Each row is a point. Each table stands for the endless flat space through its points: a line for two points, a plane for three, and so on. The two share one point or none. Which?
(in the rows, 128 means zero)

First (2 x 3):
[[125 135 131]
 [122 136 137]]
Second (2 x 3):
[[128 116 137]
 [128 140 121]]
They share: [128 134 125]

First (3 x 4):
[[164  91 114 140]
 [151  88 126 160]
 [153  96 122 137]]
Second (2 x 4):
[[143  89 145 138]
 [143  92 140 139]]
They share: [143  98 130 141]

First (3 x 8):
[[148  96 161 138 138  82 167 136]
 [165 134 153 170 137 106 166 133]
 [163 122 157 158 139  94 172 135]]
Second (3 x 8):
[[143  98 162 153 124 103 151 130]
 [117 132 148 166 136 133 161 161]
 [150 100 160 147 130  98 146 123]]
They share: no point

First (2 x 11):
[[144 107 144 152 146 124 140 161 150 133 100]
 [149 108 149 148 150 119 142 154 145 129 103]]
Second (3 x 11):
[[147 103 149 125 149 106 159 137 132 126 101]
 [169 125 154 161 151 117 142 134 126 120 102]
 [164 120 152 151 149 114 147 134 127 120 100]]
They share: no point

First (3 x 12):
[[ 78 126 104 114 135 135  87 147 131 138 137 171]
 [ 88 141  69 104 105 120  62 117 146 138 167 191]
 [ 86 107 119 118 137 148 106 145 128 148 133 153]]
Second (3 x 12):
[[111  92 102 111 155 153  81 101 113 150 138 166]
 [ 99 106 110 101 141 141  97 113 123 154 140 160]
 [ 90 116 117 102  92 126 120 140 164 147 162 157]]
They share: no point

First (3 x 18):
[[ 96 109 121 117 142  86 117  90 104 175 135 149 104 164 121 120 130 148]
 [103 109 114 125 144  89 119  95 111 168 142 150 108 172 116 119 123 148]
 [107 129 118 133 140 113 107 123 111 136 162 122 128 144 116 139 115 132]]
Second (3 x 18):
[[101  99 123 112 126 134 104 117 110 162 153 121 113 168  97 141 108 127]
 [104 107 119 135 131 123 109 113 110 153 163 114 120 161 114 152 118 139]
 [ 81 115 131  84 130 122 108 109 102 166 129 149 109 148  85 113 108 111]]
They share: no point

First (3 x 20):
[[135 115 101 131 171 115 127 142 150 120 116 114 151 148 120 143 132  96
  105 109]
 [119 123 145 159 119  95 119 134 126 116 120 134 139 124 100 115 100 104
  113 137]
 [127 124 119 139 150 108 129 143 141 112 117 121 152 142 115 130 120 105
  105 119]]
Second (3 x 20):
[[133 113 125 146 126 112 105 147 123 107 117 128 148 124 120 114 128  92
   96 112]
 [134 106 115 145 116 116  90 149 118 108 117 128 144 118 118 119 131  93
   94 103]
 [132 112 120 143 123 111  98 145 126 109 119 124 147 125 116 121 125  98
  102 108]]
They share: no point

First (4 x 24):
[[139 108 122  90 121 132 106 188 174 169 110 131 136 137 153  84 153 112
  126 173  91 190 111 113]
 [157 120 104  96 139 141 127 173 174 169 101 155 121 143 171 105 138 130
  114 167  94 178 117 107]
 [161 126  94 101 154 143 133 159 168 165 101 165 108 147 181 121 135 146
  106 155  97 163 121 110]
 [163  99 128 103 145 104 169 143 164 129 113 178 121 145 152 122 103 146
  145 165 100 134 134 100]]
Second (3 x 24):
[[109 123 121  86 152 116 130 174 148 136 146 134 101 127 163  94 147 139
  120 163  94 155 143 127]
 [127  89 138  86 128 109 106 137 137 126 125 153 135 113 169  98 173 128
  148 144  81 153 138 115]
 [109 131 117  98 164 112 136 188 158 144 146 120  93 143 151  98 137 143
  106 165 102 147 135 133]]
They share: no point

First (3 x 24):
[[127 141 132 133 108 123 142 111 122 142 130 139 133 154 150 101 101 169
  142 128 127 139 155 160]
 [125 125 138 122  81 126 173 119 146 146 102 180 121 156 140 101 135 140
  158 169 162 176 136 149]
 [129 137 126 134 110 120 136 118 123 143 128 133 135 162 145  96 102 163
  141 122 122 137 159 161]]
Second (2 x 24):
[[124 148 147 138  86 129 173 129 123 123 100 165 144 158 162 123  94 143
  127 127 145 177 167 165]
 [130 118 117 120 110 117 131 105 141 165 136 141 114 158 126  75 136 167
  169 157 133 129 131 147]]
They share: [127 133 132 129  98 123 152 117 132 144 118 153 129 158 144  99 115 155
 148 142 139 153 149 156]

First (3 x 24):
[[156 118 119 141 151  94 143 111 121 125 127 121 124 150  89 142 151 121
  122 144 147 148  99 120]
 [158 104 111 127 145  96 137 105 107 141 131 129 134 158  79 128 167 127
  110 134 137 164 103 132]
 [163 114 109 161 172 110 143 117 126  94 141 110 108 124 123 144 138  97
  146 148 142 144 101 126]]
Second (3 x 24):
[[146  95 102 129 144 111 153 111 119 127 113 134 105 146  87 163 144 112
  144 165 168 132  87  96]
 [170 128 147 177 177  99 153 114 137  88 161 113 141 143 105 130 135  91
  138 123 141 156 117 141]
 [170 148 127 169 173  83 129 118 129 100 145  93 125 131 121 126 147 119
  114 131 121 156 109 145]]
They share: [158 119 117 150 159  99 144 114 125 112 131 116 117 140 102 145 144 112
 132 147 147 144  99 120]

First (4 x 24):
[[114  89 147 138  99 119 124 138 155 169 108 110 162 101  92 142 124 139
  100  82 105 166 138 139]
 [138 145 169 123 141 150 157 139 163 138 115 113 138  91 114 173 147 147
  144 104  91 149 145 153]
 [130  85 157 135 109 122 133 155 171 186 107  93 162  83  86 145 123 135
   96  68  91 185 133 145]
 [139 125 165 126 139 145 148 148 166 163 112  99 144  90  97 159 133 136
  124  85  84 172 132 143]]
Second (4 x 24):
[[128 120 132 126 117 139 101 161 163 147 115 158 148 118  90 129 174 184
   89 132 135 181 142 118]
 [120 114 160 142 111 131 133 119 143 137 111 120 160 110 112 163 136 142
  133 100 109 147 142 146]
 [115 107 164 141 122 141 137 118 140 130 104 125 152 103  96 158 134 143
  136 103 105 151 130 131]
 [115 109 140 145 100 121 117 132 140 136 124 139 156 119 106 144 148 157
  108 119 123 165 150 131]]
They share: no point

First (3 x 24):
[[139  99 121 134 140 120 122 158 163 152 127 133 163 169 176 110 113 133
  119 141 155 155 111 147]
 [156 110 144 134 143 160  91 136 140 140 141 144 175 127 140 123 110 140
  147 126 177 137 132 130]
 [146 128 132 160 155 138 149 152 126 118  93 162 119 141 178 123 124 142
  103 118 109 117  86 114]]
Second (3 x 24):
[[156 131 145 151 159 146 107 145 121 135 107 151 144 151 168 127 119 143
  110 127 138 129 100 110]
 [148 115 117 143 139 142 123 157 141 111 127 147 140 123 152 111 131 131
  138 107 138 129 128 138]
 [143  99 131 141 134 156 142 139 152 123 132 158 154 107 145 119 110 140
  148 117 153 123 120 139]]
They share: [151 119 138 147 149 149 120 144 133 129 117 153 147 134 159 123 117 141
 125 122 143 127 109 122]

First (4 x 24):
[[110 186 119 134 141 167 143 137 173  91  82  98 135 135  89 150 114 111
  119 178 147 130 123 160]
 [ 76 146 103 136 158 118 149 109 168  61  89  96  93 124  96 108 154  71
  153 134 121 123  81 150]
 [ 95 141 115 138 134 132 146  96 155  75  97 126  85 118 130 130 160  85
  153 132 101 120  87 142]
 [ 80 162 110 137 147 133 148 117 176  63  84  99 105 122 100 118 141  75
  137 146 126 120  89 151]]
Second (5 x 24):
[[ 99 129  99 127 136 132 131 133 118 118  84 128 110 162 104 137 158 121
  171 174 118 149 100 164]
 [104 144 115 124 148 138 165 103 150  92  81 108 111 149  72 135 145 124
  173 177 173 141 102 165]
 [103 163 106 151 130 150 136 102 114 101  94 116  98 127 112 139 138 122
  170 153 100 116  94 153]
 [148 138 128 114 165 136 116 126 161  92 106  73 118 131 132 175 122 128
  121 130 106 121 159 153]
 [124 154 122 128 154 144 146 102 154  85  95  90 109 130 100 153 129 125
  150 150 139 122 124 156]]
They share: no point

First (2 x 24):
[[137 126 164 138 116 108 120 149 124 153 145 168 160 144 153 107 110 115
  146 107  96 110 120 110]
 [134 141 143 138 119 114 102 155 148 135 127 153 142 135 144 113 113 136
  155 101 108 116 132 116]]
Second (2 x 24):
[[125 142 149 130 109 117 119 144 132 156 142 139 139 134 149 118 112 120
  146  98 102 119 125 127]
 [130 138 148 137 112 117 114 145 136 149 140 146 143 133 150 113 114 126
  147  97 104 114 127 121]]
They share: no point

First (5 x 24):
[[156 136 126 161 128  89 120 141 137 157 104 114 165 119 158 120 116 161
  122  82 134 145 125 156]
 [122 173 177 153  77 153 129 124 160 144 104 172 136 131 147 164 117 127
   95 111 180 113 113 145]
 [122 160 147 159  81 140 122 145 175 137  94 133 148 140 160 144 100 106
   97 121 142 118 114 119]
 [120 147 108 159 105 134 123 171 148 136 114 139 117 153 151 142 110 100
  129 127 138 119 112 122]
 [144 134 140 153 118 113 134 131 123 151 112 150 123 123 148 152 146 165
  136  80 170 121 109 170]]
Second (3 x 24):
[[ 95 111 104 153 127 106 131 134 152 115 109 135 155 128 168 145 115 126
  157 113 136 103 122 110]
 [135 136 144 168 122  91 146 169 137 130 129 135 120 153 138 125 115 116
  122  83 111 133 102 140]
 [157 155 106 159  93 142 101 168 146 163  95 123 121 154 150 141  97 112
   93 119 152 127 124 152]]
They share: no point

First (3 x 24):
[[106 143 163 106 149  92 115 149  87 146 106 135 149 104 129 137 131 107
  115 101 127 153 112 144]
 [144 160 124 132 165 147 163 119  80 135 146 142 152 109 117 186 131  59
  118 121 136 113 147 176]
 [ 99 133 116 147 143 104 126 153 115 103 149 107 137 113  90 173 160  96
  132 137 149 110 117 132]]
Second (4 x 24):
[[108 141 138 118 154  93 121 153  93 153 125 111 166  96 104 146 120 121
  147 101 144 151 104 140]
 [113 159 127 135 157 107 136 135  86 125 139 112 127  98 109 166 159  84
  111 135 151 126 106 140]
 [ 90 121 165 131 125 121 116 166 128 111 104 148 137 135 121 144 142  82
  124 127 102 122 129 161]
 [112 155 130 131 154 102 130 141  88 133 132 113 142  97 110 161 145  94
  124 126 150 134 106 140]]
They share: no point

First (5 x 24):
[[132 147  88 167 139 134 110 134 106 124 155 100 108  97 126 110 127 132
   72 147 150 144 142 119]
 [140 107 159 139 161 120 150 110 154 120 132 108 118 169 183 152 130 133
  137 133 113 152 117 189]
 [ 93 133 124 130 155  94 145 130 146  86 112  81 118 155 169 150 127 158
  122 166 131 139 148 160]
 [119 145  99 136 141 106 129 124 114 110 151  81 104 131 152 140 112 159
   81 148 142 149 135 132]
 [106 141 104 171 153 132 114 144 132 102 117 100 120 107 132 106 147 124
  102 167 142 128 160 137]]
Second (7 x 24):
[[143 129  92 143 157 105 145 155  93 110 150  90  86 140 185 143 124 118
  124 137 140 150 171 132]
 [125 137 103 147 146  82 146 142 124 110 127  87 112 116 141 145 120 125
   98 146 129 125 148 140]
 [125 129 136 137 134 146 126 125 133 105 147 121 128 140 156 113 136 154
  115 155 155 168 139 159]
 [113 148 127 163 127 112 156 114 130 115 160 112  86 127 129 116 104 105
  111 114 148 140 134 149]
 [123 147 134 147 128 122 152 123 119 107 167 123  96 128 136 109 110 104
  113 115 151 134 135 161]
 [141 128  82 157 144  81 157 153 101 119 143  69  70 143 173 148 118 118
  123 135 131 159 185 105]
 [103 135 111 151 145  81 155 138 136  94 127  91 139 130 119 151 123 140
  111 161 111 105 128 159]]
They share: [119 132 114 149 146 113 136 131 131 109 134 100 118 130 151 136 127 142
 109 153 140 148 141 148]
